Each row of a before or after table is a point. The points were changed in one or more steps. Then noise was added and the rows were shuffled. The steps act on columns, c1 being the first. Name the steps. A step turns or swaps two columns, mirrors them in a line or flattens them onto one, adds a multiple of one to another, or multiplies or shifts one. Angles are multiples of 10 degrees, from the lower column toward the higher: turns from -170 to 170, lines from 10 to 170 but not 90. Use the fewest steps. Two steps may share a column if one is a turn and the other turns, adds or multiplies; they go together, in the order done. Otherwise the lowest column goes first.

Before, 11 rows:
[[-0.76 -0.18 -0.51]
 [ 0.30  0.06  0.25]
 [ 0.58  0.45 -0.44]
 [ 0.29 -0.25  0.03]
 [-0.21 -0.44 -0.61]
 [ 0.43  0.59 -0.12]
 [ 0.09  0.40 -0.15]
 [ 0.24  0.74 -0.26]
 [ 0.03 -0.38  0.17]
 [ 0.22  0.06 -0.09]
 [ 0.13  0.07  0.06]]
After:
[[ 0.19  0.23 -0.25]
 [ 0.24  0.07  0.05]
 [ 0.14 -0.06 -0.02]
 [ 0.30 -0.12 -0.23]
 [ 0.70  0.10  0.49]
 [-0.78  0.24  0.45]
 [ 0.62 -0.24  0.35]
 [-0.10  0.17 -0.37]
 [-0.36  0.65  0.24]
 [ 0.22 -0.16  0.34]
 [ 0.48 -0.30  0.59]]
Steps: turn c1 and c2 by -20 degrees; turn c2 and c3 by 140 degrees

Before:
[[-0.13 -0.62 -0.63 -0.39  0.27 -0.49]
 [-0.06  0.04 -0.48  0.11  0.00 -0.38]
 [ 0.22 -0.39 -0.42  0.39 -0.22 -0.43]
 [ 0.28 -0.05 -0.14  0.23  0.19 -0.02]
 [ 0.60 -0.33 -0.07 -0.01 -0.03 -0.59]
 [-0.45  0.05 -0.04  0.35 -0.18 -0.63]
 [-0.47 -0.21 -0.05 -0.38  0.08  0.26]
 [-0.49 -0.03 -0.09 -0.54  0.40  0.35]
 [ 0.22  0.26 -0.26  0.42 -0.21 -0.85]
 [-0.23 -0.14 -0.39 -0.70 -0.30  0.31]
 [-0.23 -0.38 -0.64 -0.14  0.43 -0.41]
 [-0.49 -0.07 -0.28 -0.54  0.20  0.12]]
After:
[[-0.51 -0.14  0.28  0.04 -0.67 -0.25]
 [-0.43  0.14 -0.63  0.06  0.40  0.26]
 [-0.29  0.06 -0.69  0.31 -0.33 -0.53]
 [-0.11  0.27 -0.75  0.01 -0.47 -0.63]
 [-0.24 -0.19  0.06 -0.61 -0.48 -0.49]
 [ 0.24  0.19 -0.59 -0.02  0.46 -0.35]
 [-0.46  0.03  0.18 -0.09 -0.41 -0.28]
 [ 0.63  0.39 -0.56 -0.04 -0.01 -0.04]
 [-0.47 -0.14 -0.06 -0.07 -0.58 -0.26]
 [ 0.31 -0.06 -0.05  0.24  0.15 -0.13]
 [ 0.20 -0.15 -0.88  0.04  0.48  0.32]
 [-0.05 -0.16 -0.58  0.07  0.10 -0.18]]
Steps: turn c3 and c6 by -60 degrees; turn c2 and c6 by 140 degrees; mirror c4 and c5 in the line at 30 degrees

Before:
[[ 0.13 -0.19  0.16  0.18  0.32 -0.40 -0.44 -0.11  0.01]
 [-0.30 -0.23 -0.30 -0.11 -0.65  0.04 -0.62 -0.23  0.51]
 [ 0.23 -0.10 -0.30  0.42 -0.15  0.12  0.50  0.71 -0.15]
 [-0.06 -0.13  0.34 -0.31  0.39 -0.05 -0.33  0.15  0.19]
 [-0.21  0.15 -0.02  0.29  0.11 -0.14 -0.01  0.11 -0.09]
 [ 0.26  0.22  0.40  0.31 -0.37  0.30  0.18  0.15 -0.38]
 [ 0.19  0.27  0.23  0.28 -0.53 -0.22  0.91  0.38 -0.17]
 [-0.11 -0.06  0.26 -0.11 -0.04 -0.38 -0.69  0.32 -0.31]
 [-0.78 -0.70 -0.11 -0.21 -0.31  0.13 -0.49 -0.44  0.20]
 [ 0.28  0.11 -0.08 -0.38  0.51 -0.18 -0.22  0.04 -0.56]
 [-0.35  0.31  0.15 -0.01  0.12 -0.18 -0.59  0.08  0.08]]
After:
[[-0.28  0.26  0.23  0.57  0.39 -0.05  0.91  0.39 -0.16]
 [ 0.01 -0.14  0.35 -0.64  0.05 -0.07 -0.33  0.14  0.19]
 [ 0.08  0.16  0.00  0.57  0.11 -0.24  0.00  0.12 -0.09]
 [-0.37 -0.19  0.16  0.35 -0.11 -0.21 -0.44 -0.09  0.01]
 [-0.10 -0.11 -0.31  0.83  0.36  0.25  0.50  0.73 -0.17]
 [ 0.67 -0.70 -0.10 -0.44 -0.81 -0.38 -0.51 -0.45  0.21]
 [-0.33  0.12 -0.07 -0.77  0.30  0.05 -0.20  0.04 -0.59]
 [-0.18 -0.06  0.25 -0.20 -0.72 -0.36 -0.68  0.34 -0.32]
 [ 0.27 -0.23 -0.30 -0.22 -1.28 -0.15 -0.62 -0.23  0.53]
 [-0.02  0.22  0.40  0.62 -0.18  0.40  0.19  0.17 -0.39]
 [ 0.15  0.30  0.15 -0.02 -0.46 -0.36 -0.59  0.07  0.07]]
Steps: mirror c1 and c6 in the line at 70 degrees; multiply c4 by 2; add 1 times c7 to c5

Before (13 x 11):
[[ 0.01  0.25 -0.18 -0.10 -0.31  0.37  0.22 -0.53  0.34 -0.05  0.29]
 [-0.12  0.25 -0.41  0.21 -0.33  0.29 -0.28 -0.35 -0.67  0.50  0.01]
 [-0.09 -0.10  0.30 -0.38 -0.09  0.45  0.33  0.13  0.13 -0.08 -0.56]
 [-0.41 -0.01  0.19  0.02 -0.53 -0.12 -0.15  0.07 -0.04 -0.46 -0.08]
 [ 0.52  0.11 -0.26  0.64 -0.19 -0.21 -0.09 -0.35 -0.51  0.41 -0.10]
 [-0.40  0.31  0.30 -0.27 -0.34 -0.31  0.30  0.04  0.10  0.05  0.04]
 [-0.26 -0.05 -0.48  0.58 -0.11  0.00  0.24 -0.87 -0.44  0.36 -0.10]
 [ 0.11 -0.64  0.27  0.51 -0.62  0.27 -0.12 -0.34 -0.47  0.67  0.02]
 [-0.35  0.44  0.26  0.67  0.48  0.30  0.14  0.78  0.07 -0.18 -0.01]
 [-0.35  0.08 -0.39  0.43  0.38  0.01  0.13  1.09  0.29  0.09 -0.01]
 [ 0.09 -0.05 -0.43  0.56 -0.69  0.01 -0.03 -0.43 -0.45  0.08 -0.16]
 [-0.25  0.27 -0.06  0.48 -0.03  0.20  0.63  1.02 -0.26 -0.10  0.10]
 [-0.12 -0.14 -0.04  0.22  0.49  0.07  0.21  0.77 -0.35 -0.26  0.29]]
After:
[[ 0.22  0.24 -0.06 -0.14  0.50  0.02  0.21  0.79 -0.37 -0.26 -0.23]
 [ 0.18 -0.24 -0.42 -0.15 -0.32  0.25 -0.27 -0.33 -0.68  0.50 -0.11]
 [ 0.09 -0.05 -0.39 -0.60 -0.66  0.08  0.00 -0.45 -0.43  0.11  0.20]
 [ 0.44 -0.05 -0.39 -0.26  0.39 -0.03  0.14  1.08  0.27  0.09 -0.02]
 [ 0.38 -0.26 -0.08 -0.37 -0.07  0.21  0.64  1.03 -0.28 -0.07 -0.18]
 [ 0.31 -0.31  0.33  0.42 -0.31 -0.29  0.31  0.04  0.08  0.06 -0.12]
 [-0.08 -0.14 -0.24  0.09 -0.33  0.34  0.19 -0.53  0.34 -0.08 -0.35]
 [-0.05 -0.06  0.32  0.35 -0.07  0.42  0.32  0.12  0.14 -0.09  0.54]
 [ 0.38 -0.02  0.19  0.14 -0.56 -0.06 -0.16  0.05 -0.01 -0.47  0.12]
 [-0.28 -0.12 -0.27 -0.78 -0.20 -0.17 -0.12 -0.33 -0.52  0.45  0.06]
 [ 0.44 -0.01 -0.49 -0.42 -0.13  0.00  0.22 -0.86 -0.48  0.36  0.14]
 [ 0.05  0.57  0.30 -0.52 -0.57  0.27 -0.17 -0.34 -0.44  0.67  0.21]
 [ 0.61 -0.43  0.19 -0.50  0.45  0.31  0.12  0.75  0.09 -0.17 -0.12]]
Steps: turn c1 and c4 by -160 degrees; turn c2 and c11 by -160 degrees

Before, 12 rows:
[[-0.03  0.19  0.17  0.22 -0.11  0.61 -0.48 -0.35 -0.08 -0.16  0.25 -0.37
   0.03  0.73]
 [ 0.27 -0.38  0.58 -0.32  0.35 -0.04 -0.35  0.20 -0.11 -0.03  0.25  0.69
  -0.27  0.04]
 [-0.15 -0.10 -0.19  0.37  0.21  0.65 -0.75 -0.53 -0.14  0.45  0.25 -0.07
   0.09  0.32]
 [ 0.08 -0.19  0.83  0.12 -0.15  0.30 -0.11 -0.27 -0.23  0.16  0.10  0.52
   0.22 -0.16]
 [-0.22 -0.35  0.24  0.11 -0.55 -0.13 -0.49 -0.15  0.28  0.86  0.22 -0.62
   0.04  0.07]
 [-0.73 -0.28  0.00 -0.47  0.35  0.14  0.03 -0.13 -0.34 -0.25 -0.42  0.19
  -0.57  0.39]
 [-0.18 -0.43  0.30  0.32 -0.27 -0.07 -0.19  0.40 -0.21  0.09  0.33  0.15
  -0.09 -0.35]
 [ 0.30 -0.20  0.06  0.57 -0.53 -0.43 -0.56 -0.46  0.01  0.45  0.44  0.36
   0.21  0.13]
 [-0.27  0.70  0.00  0.36  0.32  0.49 -0.42 -0.63  0.02  0.29  0.27 -0.21
  -0.41  0.45]
 [-0.23  0.23  0.08 -0.60  0.33  0.43 -0.14  0.38 -0.70 -0.12 -0.71  0.27
  -0.45  0.28]
 [-0.26 -0.10 -0.08 -0.45  0.42  0.54  0.48  0.40 -0.17  0.01 -0.44  0.39
  -0.44  0.50]
 [ 0.18 -0.42  0.20 -0.20  0.22  0.30  0.14  0.01 -0.47 -0.06 -0.37  0.16
  -0.77  0.09]]
After:
[[-0.13 -0.02  0.17 -0.20 -0.24  0.73  0.35  0.15  0.04  0.38  0.22 -0.27
  -0.06  0.60]
 [-0.60 -0.56  0.08 -0.24 -0.01  0.14  0.74  0.02 -0.13 -0.09  0.42  0.47
  -0.15 -0.43]
 [-0.14  0.16 -0.20 -0.37  0.16  0.33  0.89 -0.06  0.04 -0.03  0.23  0.03
  -0.14  0.65]
 [ 0.03  0.19  0.59  0.40  0.48  0.04  0.31  0.70  0.25  0.20  0.24  0.78
   0.14 -0.05]
 [ 0.00  0.06  0.22  0.29  0.46  0.09 -0.14  0.53  0.88 -0.02 -0.38  0.24
   0.28  0.29]
 [ 0.09 -0.62  0.23 -0.23  0.15  0.09  0.82  0.35 -0.23 -0.50  0.22 -0.51
   0.15 -0.13]
 [ 0.51  0.36 -0.09  0.18  0.24  0.49 -0.41  0.89  0.42 -0.25 -0.43  0.47
   0.23  0.53]
 [-0.07 -0.40  0.30 -0.37  0.31 -0.33  0.21  0.90  0.21  0.01  0.32  0.22
  -0.06 -0.06]
 [-0.04  0.53 -0.02 -0.44 -0.52  0.46  0.52 -0.13  0.25 -0.04  0.27 -0.13
   0.34  0.48]
 [ 0.87  0.22  0.00 -0.11  0.39  0.40 -0.15  0.39  0.63  0.21 -0.40  0.32
   0.23  0.14]
 [ 0.56  0.38  0.10  0.29 -0.11  0.28  0.08  0.86  0.81  0.17 -0.73  0.38
  -0.13  0.43]
 [-0.14 -0.19  0.82 -0.06  0.12 -0.15  0.19  0.22  0.03 -0.08  0.09  0.63
  -0.32  0.33]]
Steps: turn c1 and c4 by 140 degrees; turn c2 and c5 by -70 degrees; swap c6 and c14; turn c7 and c10 by -150 degrees; shift c8 by 0.50; turn c9 and c13 by 140 degrees; shift c12 by 0.10

Before:
[[ 0.00  0.03  0.55 -0.15 -0.53  0.38 -0.08  0.08 -0.04  0.31 -0.15  0.35
   0.39 -0.39  0.29 -0.02 -0.46  0.27]
 [-0.68 -0.12 -0.46  0.44 -0.31 -0.04  0.24  0.01  0.43  0.63 -0.22 -0.26
  -0.35 -0.29  0.25 -0.53  0.14  0.02]
 [ 0.19 -0.45  0.22 -0.48  0.61  0.38  0.40  0.55  0.52  0.45  0.51  0.17
   0.53  0.47 -0.09 -0.35  0.34  0.29]
 [-0.27 -0.42 -0.11 -0.75  0.12  0.11  0.30  0.36 -0.19  0.30 -0.02  0.17
  -0.41  0.02 -0.10 -0.48 -0.60 -0.10]
 [ 0.30 -0.25  0.26 -0.49 -0.11 -0.21 -0.50  0.22  0.22 -0.04 -0.16  0.42
   0.06 -0.52 -0.15 -0.54  0.48 -0.25]
 [-0.53  0.63 -0.02  0.23  0.20 -0.58 -0.53 -0.05  0.21 -0.35 -0.14  0.60
  -0.09 -0.13 -0.84 -0.32  0.06  0.24]
 [ 0.10  0.69 -0.18  0.32  0.54  0.35 -0.04  0.24  0.68 -0.17  0.34  0.06
  -0.10  0.28 -0.03 -0.22  0.08  0.15]
 [-0.25  0.27 -0.27  0.32  0.57 -0.45  0.01  0.52  0.03 -0.09  0.18 -0.33
   0.38  0.33 -0.35  0.35  0.36 -0.09]]
After, 8 rows:
[[ 0.55 -0.25  0.28 -0.49  0.10 -0.21 -0.14  0.23  0.01 -0.06  0.05  0.31
  -0.07  0.03  0.01 -0.35  0.76 -0.25]
 [ 0.32 -0.45 -0.15 -0.46 -0.05  0.38  1.24  0.56  0.15  0.91  0.56  0.27
   0.24 -0.50  0.21 -0.22 -0.08  0.31]
 [ 0.03  0.03  0.50 -0.17  0.72  0.36  0.02  0.09  0.12  0.01  0.25 -0.58
   0.17  0.19  0.13 -0.03  0.41  0.27]
 [-0.31  0.64  0.07  0.24 -0.27 -0.57 -0.61 -0.06 -0.33 -0.03 -0.10 -0.13
  -0.28 -0.25 -0.41 -0.52  0.55  0.24]
 [ 0.19  0.70 -0.34  0.32 -0.52  0.35  0.29  0.22  0.26  0.22  0.15  0.06
  -0.16 -0.25  0.32 -0.10 -0.13  0.13]
 [-0.39  0.27 -0.33  0.33 -0.22 -0.45  0.79  0.52 -0.17  0.60 -0.04  0.44
  -0.19 -0.12 -0.21  0.18 -0.36 -0.08]
 [ 0.05 -0.43 -0.07 -0.75 -0.26  0.11  0.83  0.34 -0.10 -0.13 -0.07 -0.62
   0.39  0.00 -0.14 -0.53 -0.07 -0.10]
 [-0.33 -0.10 -0.21  0.43  0.18 -0.07  0.25  0.04  0.30 -0.31 -0.47  0.22
   0.72  0.35  0.34 -0.83  0.02  0.03]]
Steps: turn c1 and c16 by 30 degrees; turn c3 and c11 by 40 degrees; turn c10 and c13 by 110 degrees; turn c5 and c10 by 140 degrees; add 1.5 times c8 to c7; flatten c9 and c15 onto the line at 50 degrees; turn c12 and c17 by -110 degrees; turn c14 and c17 by -140 degrees

Before, 12 rows:
[[ 0.36 -0.12  0.88 -0.06  0.39 -0.04  0.12 -0.47 -0.26  0.09  0.47  0.17
   0.49  0.02 -0.13 -0.53 -0.62 -0.37 -0.53  0.17 -0.60  0.06  0.39  0.06]
 [-0.10  0.08  0.24  0.42 -0.49  0.33 -0.17  0.04  0.40 -0.22  0.45  0.20
  -0.21  0.61 -0.62 -0.36  0.07 -0.03 -0.61 -0.11 -0.12  0.57 -0.25  0.23]
 [ 0.08 -0.38  0.06 -0.19  0.26  0.30 -0.28 -0.02 -0.21 -0.27 -0.06  0.35
  -0.07  0.48 -0.80  0.16 -0.40  0.25  0.16  0.74 -0.34  0.41 -0.04 -0.39]
 [-0.09 -0.07  0.24 -0.16 -0.49  0.30  0.02  0.17  0.40  0.78 -0.67  0.31
   0.45 -0.24 -0.30  0.00 -0.33 -0.47  0.34  0.49  0.08  0.47 -0.01  0.05]
 [-0.04  0.07 -0.11 -0.45 -0.29 -0.38  0.69 -0.34  0.82 -0.16 -0.04 -0.69
  -0.20 -0.07 -0.12  0.48  0.33 -0.46  0.17  0.06  0.03 -0.50  0.05  0.05]
 [ 0.20  0.22 -0.09 -0.59 -0.18  0.00  0.71 -0.04  0.44 -0.17  0.48  0.42
   0.12  0.14  0.22 -0.20 -0.54  0.42 -0.27 -0.24 -0.25 -0.25  0.45  0.07]
 [ 0.46 -0.34  0.50 -0.50 -0.66 -0.26  0.60 -0.44  0.47 -0.02  0.01  0.26
   0.13 -0.08  0.19 -0.26  0.52  0.49 -0.73 -0.06  0.26  0.45  0.15  0.33]
 [ 0.42  0.05  0.62 -0.10  0.14  0.16  0.37  0.32 -0.03 -0.02 -0.67  0.06
  -0.03 -0.18  0.26 -0.55 -0.39 -0.29 -0.69 -0.21  0.35  0.25 -0.45 -0.36]
 [-0.64 -0.26 -0.10 -0.52  0.17 -0.02  0.47  0.18 -0.14  0.46 -0.61  0.03
   0.12 -0.38 -0.39  0.06  0.37 -0.09  0.18  0.42 -0.46  0.01 -0.28  0.10]
 [ 0.02  0.18  0.32 -0.17  0.01  0.08 -0.44  0.28  0.04  0.67 -0.17  0.29
  -0.26  0.19  0.22  0.41  0.29  0.21 -0.69 -0.14  0.16  0.14  0.22  0.17]
 [ 0.14  0.70 -0.15 -0.11 -0.14 -0.32  0.28 -0.04 -0.07  0.70  0.24  0.38
   0.01 -0.41 -0.63  0.62 -0.34  0.08  0.01  0.35  0.39 -0.25  0.23 -0.06]
 [ 0.48  0.60  0.08 -0.34 -0.02  0.06 -0.24 -0.65  0.59  0.46  0.48 -0.09
  -0.46  0.40 -0.53 -0.03  0.13 -0.07 -0.10  0.44  0.33  0.57 -0.49  0.09]]
After:
[[-0.64 -0.37  0.00 -0.30 -0.07  0.12 -0.29 -0.68  0.69  0.45  0.48 -0.19
   0.05  0.24 -0.24  0.00  0.08 -0.55  0.31  0.36  0.24  0.55 -0.39  0.11]
 [-0.42  0.07  0.72 -0.08 -0.53  0.18  0.38  0.33 -0.02 -0.04 -0.65  0.13
   0.14 -0.53  0.14  0.16 -0.38 -0.05  0.39 -0.31  0.33  0.24 -0.34 -0.32]
 [ 0.05  0.41  0.04 -0.12  0.19  0.30 -0.35 -0.03 -0.14 -0.21 -0.07  0.69
   0.13  0.45 -0.35  0.26 -0.43 -0.19  0.19  0.80 -0.37  0.36 -0.04 -0.44]
 [ 0.15  0.08  0.30 -0.15 -0.01  0.34  0.07  0.15  0.41  0.75 -0.64  0.60
   0.82  0.08 -0.11 -0.45 -0.30  0.19 -0.39  0.16  0.08  0.43 -0.08 -0.03]
 [-0.01 -0.20  0.40 -0.20  0.37  0.02 -0.43  0.34  0.08  0.65 -0.14  0.51
  -0.25 -0.30  0.06  0.00  0.22 -0.09  0.68 -0.04  0.19  0.16  0.21  0.12]
 [-0.28  0.21  0.87 -0.04 -0.57 -0.09  0.10 -0.45 -0.28  0.11  0.47  0.40
   0.56 -0.29 -0.07  0.44 -0.63  0.35  0.37 -0.04 -0.62  0.07  0.25  0.06]
 [ 0.69  0.00 -0.15 -0.49  0.09 -0.01  0.50  0.20 -0.14  0.48 -0.64  0.05
   0.29 -0.15 -0.18  0.20  0.31 -0.03 -0.29  0.33 -0.51  0.05 -0.21  0.04]
 [ 0.00 -0.06 -0.09 -0.41  0.45 -0.40  0.70 -0.30  0.90 -0.16 -0.09 -1.37
   0.30  0.10 -0.13 -0.35  0.30 -0.32 -0.19 -0.10  0.02 -0.51  0.03  0.09]
 [-0.33  0.49  0.51 -0.56 -0.28 -0.27  0.65 -0.45  0.50 -0.06  0.02  0.51
  -0.46 -0.56  0.09 -0.64  0.46  0.25  0.47  0.17  0.26  0.45  0.13  0.32]
 [ 0.09 -0.09  0.22  0.37 -0.36  0.26 -0.26  0.04  0.41 -0.21  0.45  0.41
  -0.11  0.04 -0.24 -0.51  0.06 -0.18  0.80 -0.08 -0.13  0.63 -0.18  0.22]
 [-0.29 -0.11 -0.11 -0.61 -0.18 -0.04  0.70 -0.07  0.48 -0.14  0.50  0.85
  -0.48 -0.04  0.07 -0.23 -0.51  0.27  0.21  0.01 -0.23 -0.27  0.22  0.03]
 [-0.38 -0.58 -0.17 -0.05  0.61 -0.31  0.28 -0.06 -0.07  0.71  0.24  0.83
   0.07 -0.19 -0.33 -0.24 -0.34  0.00 -0.29  0.35  0.32 -0.24  0.13 -0.18]]
Steps: turn c1 and c2 by 160 degrees; swap c5 and c16; multiply c12 by 2; turn c18 and c20 by 30 degrees; turn c13 and c18 by 70 degrees; mirror c14 and c19 in the line at 20 degrees; multiply c15 by 0.4; multiply c23 by 0.7
